Every row gives one point. Any point is a mix of the corners, with weights that add up to 1. It lies inside the corners' shape when no weight is negative. Say inside or outside, and name the corners with a negative weight.

Corners:
(1): [ 35  15 -95]
(2): [-14  -6  61]
(3): [-19  33  14]
(4): [33 30 -9]
Points:
[-11   6  37] => inside
[-8 12 -6] => outside (4)
[ 26  13 -61] => inside
[ 6 26  6] => inside

Corners:
(1): [  5  -9 -38 -20  50  -7]
(2): [ 31  -5  25 -40 -10 -41]
(3): [ 21 -35  21 -17  60   9]
(4): [ -4  95  18 -15 -51  41]
(5): [-80 -37 -29 -12  40  65]
(6): [ 56 -36 -18  22 -50  -8]
(7): [  8 -41 -42  68 -16 -19]
Points:
[ 13  -3 -18   1 -10  -6] => outside (3)
[ 24 -17 -39  23  11   0] => outside (2, 5)
[-17 -26  -8   1   7  22] => outside (1)
[-15 -11 -10 -24  24  26] => outside (7)

Corners:
(1): [ 18  64  11 -47  -3 -31  41  -4]
(2): [ 44  28  25 -26  15 -44 -39  50]
(3): [-39  24  -5 -26 -19 -37  31  21]
(4): [ 50 -30  20 -44  46  59 -13  39]
(5): [ 18  18  95 -38  87  22  77  10]
(6): [ 24  25  20  -9  36  10 -58  20]
(7): [ 18   0 -13 -49   3 -63  24   1]
(8): [  6  -3   4 -13 -59 -44  -2   6]
(9): [ 48  -5 -10  29   0  34 -24  42]
Points:
[ 17  10  29 -29  26  -2  29   9] => outside (2)
[ 19   6   2 -41  10 -42  22   7] => inside
[10  3 30 -9 17 10 -5 34] => outside (1, 7)
[ 13  21  29 -25  22  -4  30  17] => inside
[ -9  10  17 -53  16 -25  43  -6] => outside (2, 9)

Corners:
(1): [ 13 -11  -3  27  27 -27 -37  -9  13  -2 -32]
(2): [  9  16   9  85 -24 -45  33  24 -28 -11  64]
(3): [-37 -25  22 -18  22   9   4  -5   7 -17 -25]
(4): [ -5  -8 -21  67  -4 -17  -3   0  -8 -23 -23]
(5): [-58 -29 -19 -15  24 -26  18 -32   1 -10  24]
(6): [  0 -13 -13 -26 -16  13  15  25   0 -17  -4]
(7): [ 17   1  32  -4 -28  95  17  14   9   4  25]
(8): [-17 -27  -8 -23 -31 -15 -17 -27   7 -28 -19]
(9): [-49   0 -16  11 -17 -14   3  22   6  24 -24]
(10): [-25 -20 -14 -26 -27  11 -11   8 -49  -4   5]
(11): [  6 -35 -18  -5 -21 -26  19 -17 -66  10 -18]
(12): [-67  73 -31 -12 -15 -18 -10 -58  12 -30 -36]
Points:
[-10 -20  -8  -6 -17 -12  -3 -15 -13 -11 -13] => inside
[-21  -3  -5  15  -3  -4  -2   2  10 -11  -3] => outside (11)
[-30  -6 -14 -18  -3   1  -9 -19   6 -12 -28] => outside (2)
[-27  -3 -12 -11 -17 -11  -5 -21   2 -20 -14] => inside
[-18  -9  -1  14  -8 -16   8  -4  -7 -13   9] => inside
[-18 -18  -9  -9 -20 -11  -7 -13  -2 -15 -14] => inside
[ -5 -37 -10  23   4 -32   9   6 -17  -6 -17] => outside (7, 10, 12)

Corners:
(1): [ 16  35 -21  51 -11 -14  -5  24 -19  26  38  27]
(2): [ 17   2 -22   8  -4 -15 -45   1  15 -25 -12  -3]
(3): [  7 -21  19  46 -11 -18  -8 -34   7 -50  44  20]
(4): [ 23  14 -18 -12  23 -47  15 -19  28  29   6 -46]
(5): [ 95  19  45  29  20 -52  28  -8   9 -10  64  24]
(6): [ 13   8   2 -19  44  -7 -21  16  20  31  14  -9]
(7): [ 49  16  35  -8  31  27  15 -40 -26 -30  -1 -47]
(8): [ -8  22  13 -25 -18   5  15 -44   2  30  -5  10]
(9): [ -8 -14 -24  11 -52  11 -28  27  17  38  10   0]
(10): [ 17  15 -24   1   3 -36 -43  17 -34  11 -17 -27]
(11): [-26  17  -6  24 -15  15 -31 -17  -1  16 -50 -18]
(12): [ -8  16   0 -26  14  17  -2  46 -18  -3 -39 -29]
(13): [-11 -54  -4 -43  18   8  16   1   2  18 -53  -8]
Points:
[ 26  -1  15  -9   8  -4  10  -2 -12   2   9   1] => outside (2, 4, 11)
[ 0 19 -5 -3  0 -1 -9 -3  0 17 -1 -9] => outside (5, 13)
[  5  -1  -2 -12   0   4   0   0  -1  25 -14 -14] => outside (2, 3)
[ 10  18  -1  28 -10 -24 -21  18  -4  19  29  22] => outside (2, 4, 7, 13)
[ -5  21 -21  12 -12 -17 -29   3  -6  17  -2 -10] => outside (5, 7, 13)
[-12  14   4   7  -3  17   8 -35  -5 -12 -27 -13] => outside (5, 6, 9, 10)
[14 19  5 11  1 -8 -6 -3 -2 10 11 -5] => outside (2, 13)

Corners:
(1): [ 32  26  -5  48  37  32   4   9 -34 -10  -6  27   3  -5]
(2): [ -6  11   4  24  -3 -29   8   4 -19  -7  50   1  -1  24]
(3): [-42   8   7 -43 -67   4  10 -15  50  16 -18 -69  35 -42]
(4): [  0  29  33  62  27 -34   6 -33 -11  12  17  -5 -37   8]
(5): [  0 -29  22  25  15  28 -43  17 -46 -20  17  14 -13   4]
(6): [ 14 -30  -5 -59 -33 -46  41 -11  38  24 -27 -85  28 -22]
(7): [ 41  -8  31  13 -14  -7  -9  20   8 -17  12  27  34  -9]
(8): [ -1  21 -10  31  -1  18  -8  -3 -13  67  -7 -12 -30  20]
(9): [-15 -22  23  51  26  15  -7  18  -5 -31 -20  43  53  13]
(10): [-24   3 -15 -50 -63 -18  74 -12  57  12 -17 -53 -19 -11]
(11): [ 17 -39  -3  25  19  25 -30 -19  11 -27  12  68  13  -8]
(12): [  0  38 -19  15  21 -32 -21   5  18 -12  14  -9 -34  33]
(13): [-17  12  -6  22  22 -37  -1   0  -9  42   1  31 -18   5]
(14): [ 24  -8  28  -7  24   5  -4   0   0 -27   4  31  29  19]
(15): [ -3   2 -15 -54 -95 -26  46 -43  24  18 -56 -59  29  -8]
Points:
[ -5   7  -3   9   5  -5  -2  -6   0   9  -8  -3 -11   7] => outside (2, 7)
[ -3   7   5   9 -10   4   1  -6  10  -1   0  -6  -1   2] => outside (6, 13)
[ -2   9   1  16   1 -17   0   0  -3   1  17   1  -4  12] => inside
[  4   0   6   1 -14 -10  13  -2  10  -7  -2  -5  11  -2] => outside (8)
[ -5 -10  14  27  11   3  -6   8  -6 -11  -5  20  21   7] => inside
[ 5  2  0 16  2  1 -3 -4 -3  9 -2  8  0  2] => inside

Corners:
(1): [ 11  26  45 -44   4  23 -22 -66  50 -27  53  61  -3 -15 -56 -11   2  16
  18 -10]
(2): [-39  21   2  55  -6 -32  52  49 -46  49  18  15 -16  30  10   1  27  24
 -95  -3]
(3): [-32  -8  -8  21  42 -36 -68  35 -11  34 -24 -57  37 -19 -34 -43 -25 -13
  23   0]
(4): [  8  33  34 -11   8  53 -11 -37  26 -14  35  21   3 -14  -5   4  22  22
 -25  12]
(5): [ 31  38 -12  48  -6  17  -6 -10 -34  -2  20 -24  24 -25 -17  35 -63 -23
  30 -44]
(6): [-73  12 -18  43  43 -41  13  13  10  36 -34   8   4  34 -40  -7 -21   9
 -11   2]
(7): [-29 -23 -13  22  14 -29  50  52   5 -14 -72   8 -25 -14 -59 -25  52  15
  -1   1]
(8): [-22 -64  -2   7  23 -56 -21 -85  -9  44 -14  14 -24 -72 -50 -11   5   0
 -31   8]
(9): [ 39  -4 -53  14  -4 -11 -52 -10  -5  38  27 -60  14 -64  20  -1 -51 -27
  32  18]
(10): [ -8  -2  42  30  14  27  -3  58  71  24  24   5  18  37 -33  -8  -2  16
 -42   0]
(11): [ 25   9  14 -67 -19  16  26 -42  -6   1 -20 -37  18 -32  -7  26  20 -18
  39   8]
(12): [-17  19  10 -28  62  -4  42  20 -36  23 -38 -10   1  30 -17 -37  41 -34
 -37 -13]
(13): [  7  22  15 -37 -31  61   4  20   6 -27 -12 -29  16  22  -7 -13  -5 -44
  -7  31]
(14): [-21 -12  -4  30 -15   1  11  -4 -24  58 -26 -12  36  55   9  35  41 -34
   2 -11]
(15): [ 18  34  16  18  19  -8  82   6 -21  -2  -4  32  20  14   4  -2 -24 -18
 -33  13]
(16): [ 48  10  23 -56  23  46   5 -25 -40  33  35   2   5 -22   8 -50   8  20
 -13 -14]
(17): [  3  23  60 -58   2  48 -50  32  37 -28   5  53 -11 -46 -39  -8  21  17
  42  -6]
(18): [-46   2  10  -8 -16  17   1  71  -1 -26 -10  21  16  45  32  19   8 -12
 -38 -23]
(19): [-33  51  10 -13 -28  -7  11 -15  47  31 -54  -4  36   2   3  20  -2 -28
   6 -39]
(20): [ 11 -14  19 -17   3   4 -31 -52  34  -5   6 -15 -30   0   2 -16 -16  -1
   5 -20]
(21): [-35  38  11  26  18  16   3 -66 -31  39  78 -47   4 -31  62 -34 -46 -40
 -55  14]
Points:
[-9 20 13 -4  5 13  4  1  4 11  4 -3  9  3 -3 -5 -3 -6 -9 -6] => outside (8)
[ -8  10  16   7  30   1 -18  -8   6  18  24   6  -4 -40 -41 -21   0  20
  -5   2] => outside (13, 14, 15, 18, 19, 20)
[  2   8  11  -6   8   4  -8 -14   3  17   1  -8   5 -24 -16 -12   0  -8
   2  -1] => outside (6, 18)
[-12  12  18  -9  14   2  11  -4  -2  16  -6   9   7  -6 -19  -4  14  -1
  -9  -9] => outside (9, 13, 20)
[ -7  13   7  -2   8   5   1   3   1  10  -3  -2   7  -6 -14  -5  -6  -7
  -2   1] => inside
[-16   3  -3   9   3  -6  -5   4 -18  18  -5  -7   0  -6 -10  -8  -3 -12
 -14 -12] => outside (4, 10, 11, 15)

Corners:
(1): [ 15  28   5 -36  -5 -24  -9  70  24   1 -24 -40  30 -16  38  27 -17  20
 -53 -19]
(2): [ -8   7 -25 -15 -37   1 -36  39   1 -11 -12 -59   5   5  20   4   1  65
  28  53]
(3): [-52 -11 -21  40 -30 -14  39 -35   8 -38  28  30 -10  40   2 -22 -33 -31
 -41 -58]
(4): [-10 -30  23 -40 -29 -14 -10  62  35 -32   7 -74  -1 -43  -2  18  12   5
 -27  10]
(5): [ -6 -19  11 -72 -28 -13 -26  49  -2 -11  -9   4   0 -27 -15  37   0  20
  21  -8]
(6): [-55   7  17  34 -17   4   6   5 -37 -32  39  38  18 -28 -33   0 -53  22
 -26 -36]
(7): [ 45  34 -25   2 -39 -35 -32  27  -9  31   5   2 -17  -9  -2 -26  13 -13
  -4  38]
(8): [ 38  15   2 -12 -29 -12 -46 -38 -32 -15 -13 -37 -17 -19  -2  39 -18   7
 -17  50]
(9): [ 53  50  13   9 -18   0  -7  -6 -20 -22 -10  36  -6   5   6 -14   8 -23
  21  34]
(10): [-46   5  -6  20  21  16  24  -6 -17  -8   6   2  -2  41 -79  -7 -29 -25
 -19 -13]
(11): [-33  -5  31  13 -31  -1  24 -33   3 -12   9  28  13  15 -33  22  17 -13
 -11  -7]
(12): [ 25 -17  -6 -41 -50   8  -3  37  -4 -31 -31 -63  31 -54  26  11  -4  17
  27  -4]
(13): [-62   2  -9  25   0   4  28 -18  43 -22  -5  11  -3  26 -47 -12 -53 -64
  16 -71]
(14): [-95  10   3  12  19   9  21 -12   3   0   7  22  -3  -8  -9  -9   0 -69
 -14 -17]
(15): [-51   2 -48  33  18 -19   9 -30  14   6  17  33 -23  -6 -36   1   3  -2
  -4 -58]
(16): [-37  20  -7  26 -38  23   3  -9   7   5  18  44 -41   4 -34 -16  10 -46
 -28 -55]
(17): [ 60  72  10  24 -24 -41   6 -27 -62  -4 -20 -22 -30  -6   6 -24   9  22
   8   3]
(18): [ 46   9  13  23  -1 -18  23   3   4  11 -53  32 -29 -28  18 -14  -9  31
  -1  71]
(19): [-44 -37 -10  61   5  24  -1  -9 -13   6   7  21   4  18  -9   9 -10 -48
 -26 -68]
(20): [ -8  15   1  14  13  33  35 -13  18  18  38  29 -10  18 -27 -16 -36 -62
   8 -32]
(21): [ 11  -9 -18  -7 -47   0   3  34   0 -19 -12 -32 -42 -48  36  51  -6  -5
  11  45]
Points:
[ -6   9  -5   3 -18  -6   1   6   4  -5  -5  -5  -8  -3  -6   0  -4 -11
  -2   1] => outside (6)
[-13   0   1   4 -21  -3   6   9   5  -9  -4  -5  -6 -11   2   4 -15  -9
  -7  -6] => outside (9, 10, 15)
[ -7  11  -2   5 -19  -5   1   5  -7  -6   1  -1  -6  -7  -3   3  -4  -3
  -9  -2] => outside (13)
[-11   5   0   1  -9  -3   4   4  -5 -10  -1  -6   4  -3 -15   0 -14  -8
  -3 -10] => outside (16, 21)
[ -4  10   1   3 -16  -4   1   5  -6  -7  -2   3  -7  -9  -3   4  -4  -9
  -8   5] => outside (13)
